Each row of a before or after table is a point. One or more steps were done to the points. Then noise was added and the rows were shuffled. The steps act on columns, c1 being the first. What was done? A step turns or swaps two columns, mirrors them in a line or flattens them onto one, adds a multiple of one to another, or multiplies or shifts one. Angles are multiples of 10 degrees, from the lower column toward the higher: turns from -170 to 170, lines from 10 to 170 but not 90. Use the fewest steps. Two steps may share a column if one is a turn and the other turns, adds or multiplies; they go together, in the order done. Otherwise the lowest column goes first.

Before (10 x 2):
[[-10 -34]
 [ 36   3]
 [ 14  13]
 [-27 -31]
 [ 20  16]
 [-22 -48]
 [  4  33]
 [-14 -53]
 [-32 -55]
 [-31  57]]
After, 10 rows:
[[  8  37]
 [-54  -4]
 [-34 -19]
 [-48 -16]
 [ 30  -1]
 [ 18  18]
 [ 14  10]
 [-37  -4]
 [ 50 -44]
 [-62 -24]]
Steps: mirror c1 and c2 in the line at 40 degrees

Before, 12 rows:
[[  5 -17  -7  -9   7   0  15   4]
 [  2 -11  15 -15  -3  -8  11 -13]
 [-17  20 -10  -5 -24  16  -3  15]
 [ 12  -2  13  -7  13 -17  30 -13]
 [-20   5  -4   3  -8   4 -12  12]
 [  6   7  14   9  -7   1   6  12]
 [ -5  15  -5   5 -14  12 -13 -11]
 [-17   7 -10  16 -18  13   0   0]
 [  0  -2  15   1   6  11   5   7]
 [  1   2  13 -10  21  -1  20 -10]
 [  5  -6 -12 -14  16 -18  -1  -2]
 [  3  12  -8  -2 -15  16  -6  -5]]
After:
[[-12  -3  19  -7  34 -16  32  10]
 [ -6  10 -10  -3 -38  17  -6   3]
 [  1   8 -14  16 -44  15   0 -15]
 [  6   0  20   1  16  11   5   0]
 [ -1  -6 -17 -16  39 -17  -1   5]
 [ 14  21 -13  -5 -60  15  -3 -18]
 [-10  15  -5   7 -34  11 -12  -4]
 [-14 -11  20 -15  -8  -8  11   2]
 [ 11   6  19   7 -16  -2   4   7]
 [-11   3  17 -11  51  -2  20   0]
 [  5 -17  -9  -8  19  -2  14   5]
 [ 13   2  -5   2 -20   4 -13 -20]]
Steps: swap c1 and c8; multiply c3 by 1.3; multiply c5 by 2.5

Before, 9 rows:
[[ -8  -8   8  20  10   3   4  15  10   0 -12  16   1  32]
 [ -6  18   4  19   8   9   4  -5   5  17 -12  24  -7   5]
 [ -6   5   6  17  11 -27   1   0  16   8  14  32  -5  -9]
 [ 22   8   6  20  13 -11   1  -5  11   2   1  11 -10   7]
 [ -1  -8   4   7  13  -3  -2  -1   0  -2 -14  23  -4  -6]
 [-11 -13   2   8   7   6   0  12  13  -1  -3  -9 -10  -4]
 [ -1 -11   2  -9 -18   6   2   2  60   1  -7  -5  -6  -5]
 [-11 -13   7 -44 -28   4  11  -8  -2   2  -2  -9  -6  10]
 [ 17 -14   3  10   5   6   0  -7   2  26  -7  -1  13  -7]]
After, 9 rows:
[[  0   5   6   2  -6 -27   1  -6 -24   7  17  32  -5  -8]
 [ -7 -12   7 -33 -20   5   4 -11  30   2  -8 -22  -5   9]
 [ -5  18   4  11  -5   9   1  -7 -16  16  -4  24  -7   7]
 [ 12 -13   2  -2  10   5   0 -12 -15   0 -10  -5 -10  -4]
 [ -6   7   6   9   5 -11   0  22 -22   1   5  16 -10   7]
 [ -1  -8   4   5  -1  -3  -1  -2  -4  -2 -17  27  -4  -6]
 [  2 -10   3 -46 -13   6   1  -1 -40   1 -12 -14  -5  -5]
 [ 14  -8   8   9   1   3   1  -7 -21   0 -17  19   1  33]
 [ -7 -15   2   7   5   5   0  16  -7  25 -14   0  13  -6]]
Steps: swap c1 and c8; add 0.5 times c2 to c11; mirror c4 and c9 in the line at 160 degrees; turn c5 and c12 by 30 degrees; multiply c7 by 0.4

Before:
[[-22 -31   8   8 -21  35  17 -27  26 -21   0  32  10   4 -18 -10   7 -38
    4  -7 -14 -13   2  18]
 [  0 -39  -2  20  -2  -5  28   6  14 -22 -13  38 -28   6 -33 -38   7 -12
  -24 -34  21   7 -28 -17]
 [ -8 -10  39  36  14  -4  20  -1  17  32   1 -22   7   2 -14  20  38   0
    5  31  22  -3  48  -3]
 [ -1  -5  -9 -18  23 -47  31 -24   2 -27   2  11  -1  35  31  -2 -27   2
    2 -13  -8  -6 -37  11]
 [-22  -2  35   2   5 -22  -3   3  15  12 -35  16  18   0   8   4  12 -20
   23  60   1 -19  56 -11]
 [  6 -29 -17  -6 -20   9  19   9  38 -13   2   7  20  23 -17 -33   3  -6
  -16 -23  10  19   5 -24]
 [-44  -6  -9 -24  -1 -24  19  -8   8 -33  11  -5   3   8  32 -23 -22 -14
    5  24  21 -31 -24   3]
 [ -8   8  23  47  -9 -13  12  -2   7   1 -44   1  29 -22  -9  19  31   6
   -2  52  16   1  28  26]
 [ -8 -18   4  -6 -10 -10  11   0  28 -29  14  13 -13  34 -48 -55  -7 -15
  -28  -7 -11  -1   6   9]
 [-26 -33   4 -37  11 -17  28   2   6 -33  27   0   5  -2  20 -23 -22 -15
   -7  -1 -42   9 -44  -1]
 [ -8  -8   0 -14  -9 -19  33  19  10 -36   4  -3 -17   2  29  -3 -41 -25
   -1 -23 -12 -12 -19  18]
 [ -7   2  18  26   2 -28   3  -7  20   5 -14   3   3  -2 -23  30  29 -46
    0  36  25  33  21   9]]
After, 12 rows:
[[-45  -9  -9 -22  11 -24  19  -8 -20 -33  13  -5   1   5  13  15 -21  -5
    4  10 -29 -46 -22   0]
 [ -7  -4  -1  -4 -10 -20  32  16  -1 -33   5   0 -17   5   3  16 -39  14
   -2 -24   7 -32 -17  16]
 [  0 -39   0  20 -24  -6  27   4   2 -21 -15  41 -24   2  15  -5   4  14
  -25 -28 -40  32 -30 -20]
 [-19   0  34  -4  30 -22  -3   5 -47  14 -36  20  17   2  20  -5  12   8
   23  41   3 -21  58 -12]
 [-10 -17   4  24  -8  -9  12   0 -21 -27  15  12 -12  32  31  36  -6  12
  -28 -23 -34  38   8   9]
 [-25 -37   0   0 -10 -21  29   2  -6 -36  26   4   3  -2 -13  60 -22  18
   -8   4   8 -21 -43   3]
 [ -8 -12  37  12  -1  -8  19  -4 -27  33  -3 -20   7   2   6 -43  38  -1
    8  22   3  10  47  -4]
 [ -4   0  21  -3  15 -28   2  -8 -34   2 -13   2   3  -1   6 -46  29  54
    0  17   9  18  21   5]
 [-21 -31   9  21   2  36  18 -27 -24 -19   2  32  10   7  35  10   7  27
    6 -27   0   3   2  17]
 [ -7   8  25  16  31 -13  14  -1 -31   1 -47   1  26 -21   2 -51  31  -4
   -3  27   4  10  25  23]
 [ -1  -8  -9  -7 -25 -46  29 -21   7 -29   2   7   1  39 -10  17 -28  -1
    4   8   4 -30 -39  14]
 [  7 -28 -18   5 -11  10  16   8 -21 -16   2   4  22  27   1  16   4  12
  -17 -41 -35  20   5 -23]]
Steps: turn c16 and c21 by 130 degrees; turn c4 and c16 by -40 degrees; turn c9 and c20 by 150 degrees; turn c5 and c20 by 140 degrees; turn c18 and c22 by -150 degrees; turn c15 and c22 by -120 degrees
